Rows are points. Each copy is the shape, with its points in the same order, turned, moved and blurred by noise. Some copies are also mirrored. Which?

Shape (8 x 2):
[[-23   3]
 [-13 -59]
 [-17 -26]
 [ 34   7]
 [ 24  31]
 [-24  24]
 [-16  23]
 [  4  29]]
Copy 1, 8 rows:
[[-16 -19]
 [-60  25]
 [-33   6]
 [ 22  25]
 [ 34   2]
 [  2 -31]
 [  3 -22]
 [ 21 -13]]
Copy 1 is: mirrored
Copy 2:
[[  7  22]
 [-38 -16]
 [-17   3]
 [ 32 -33]
 [ 50  -8]
 [ 28  28]
 [ 31  25]
 [ 39  11]]
Copy 2 is: only turned
Copy 3 (8 x 2):
[[ -7  32]
 [ 53  53]
 [ 24  40]
 [ 14 -20]
 [-11 -22]
 [-24  29]
 [-21  18]
 [-18  -2]]
Copy 3 is: mirrored

Shape:
[[ -1   9  16]
 [-28 -48  21]
 [ -2   9 -30]
 [-14 -24  38]
 [ 23  24 -29]
 [ 36  -3 -11]
 [ 14  -2 -18]
 [-19  -8  15]
 [ 30   7  -8]]
Copy 1, 9 rows:
[[ -6  -4 -11]
 [ 34 -55 -10]
 [ 14  15  38]
 [ 11 -30 -27]
 [ 15  40  22]
 [ 35  30  -7]
 [ 30  20  15]
 [  0 -24  -6]
 [ 20  30  -1]]
Copy 1 is: mirrored
Copy 2, 9 rows:
[[ 22   6   9]
 [ -9  60  26]
 [ -1   1 -30]
 [ 12  37  36]
 [  4 -27 -26]
 [-13 -23   3]
 [ -6  -6 -10]
 [ 17  32  10]
 [ -1 -22   1]]
Copy 2 is: only turned
Copy 3 (9 x 3):
[[  6  -4  22]
 [-49 -18  -7]
 [ 28   7 -15]
 [-34 -22  20]
 [ 52  -4  -5]
 [ 34 -33  -5]
 [ 24 -14 -10]
 [-18  -1  11]
 [ 34 -26   3]]
Copy 3 is: only turned

Shape (10 x 4):
[[-36  30 -14 -23]
 [-34  26 -55  -9]
 [-10  37 -39   3]
 [-24 -17 -16  31]
 [ 19  -3   1 -41]
 [ 26 -39  -6 -16]
 [ 30 -32  -1  12]
 [ -2  -9   3 -30]
 [-10   7   3  26]
 [ 28  27 -48  -5]]
Copy 1:
[[-47  10   2  -1]
 [-60 -32  12   6]
 [-42 -22 -10  20]
 [  3 -18  47  25]
 [  6 -14 -22 -28]
 [ 37 -26   6 -28]
 [ 37 -24   7   8]
 [ -7   4  -4 -29]
 [  0  -2   9  31]
 [-21 -46 -31  22]]
Copy 1 is: only turned
Copy 2:
[[ -2 -35   7  47]
 [ 33 -55  14  45]
 [ 20 -40  27  15]
 [ 36  16  11  22]
 [-25 -23 -28  -8]
 [  9   0 -41 -24]
 [ 16  14 -11 -31]
 [-14 -13 -28   7]
 [  8  15  26  11]
 [ 22 -56  15 -15]]
Copy 2 is: mirrored
Copy 3:
[[ 27  33  37 -19]
 [  6  52  58   5]
 [  8  55  23   8]
 [ 17  -4  32  36]
 [-21   1   7 -38]
 [-40 -29   8  -7]
 [-31 -18  -1  17]
 [ -3  -7  20 -28]
 [ 18   8   4  23]
 [-30  57   7   2]]
Copy 3 is: only turned
Copy 4:
[[ 32   8  31  32]
 [  8  44  50  28]
 [-10  20  48  21]
 [-22  29 -15  26]
 [ 26   1   7 -34]
 [  0  16 -16 -44]
 [-26  10 -21 -34]
 [ 25   3  -2 -16]
 [-20  -4  -4  21]
 [-23  15  56 -20]]
Copy 4 is: mirrored

Shape (12 x 6):
[[ 33  21 -31  11 -10  20]
 [-28 -22  -7  24  21   5]
 [ 13  -6   8  16  18 -17]
 [  7 -19   1 -18  12  37]
 [ 28  38   8  -6   2  13]
 [-21  33  18  31  18  23]
 [ 23  35  20  53 -17 -16]
 [ 35  10 -24  12   7  32]
 [-28  11  22   4  32 -25]
 [-15  -5 -31  -9 -23  21]
 [-25 -16  12  52 -15 -29]
 [  9 -25 -15  17  15   6]]
Copy 1, 12 rows:
[[-24  56   1  -9   1  11]
 [ 16  -2 -17  39  -2 -10]
 [ 19  12  27  11   8  -2]
 [ -3  26   5  26 -46  15]
 [-12  33  25  -7   1  45]
 [ 12  14 -12  30  22  49]
 [ 36  42   8 -19  42  25]
 [-19  60   7  13  -7  13]
 [ 17 -33  14  20  14  19]
 [-17  16 -32  -9 -27   1]
 [ 55   2 -18  -5  25 -14]
 [  8  26   6  23 -13 -16]]
Copy 1 is: mirrored
Copy 2, 12 rows:
[[ 32  15  14 -22 -31  -1]
 [-18 -17  -3  -5   2  31]
 [ -1   9 -22  15  -8  10]
 [ 28   4  29  13  17  22]
 [ 11  37  23  12 -29 -13]
 [-32  -6  30  20 -30   0]
 [ -9   0 -17   6 -46 -41]
 [ 35   8  22 -10 -34  13]
 [-44  23  -5  23   2  17]
 [ 13   5  20 -40  17   4]
 [-35 -26 -37  -9  -2 -15]
 [ 16 -10 -10  -5  -3  27]]
Copy 2 is: only turned
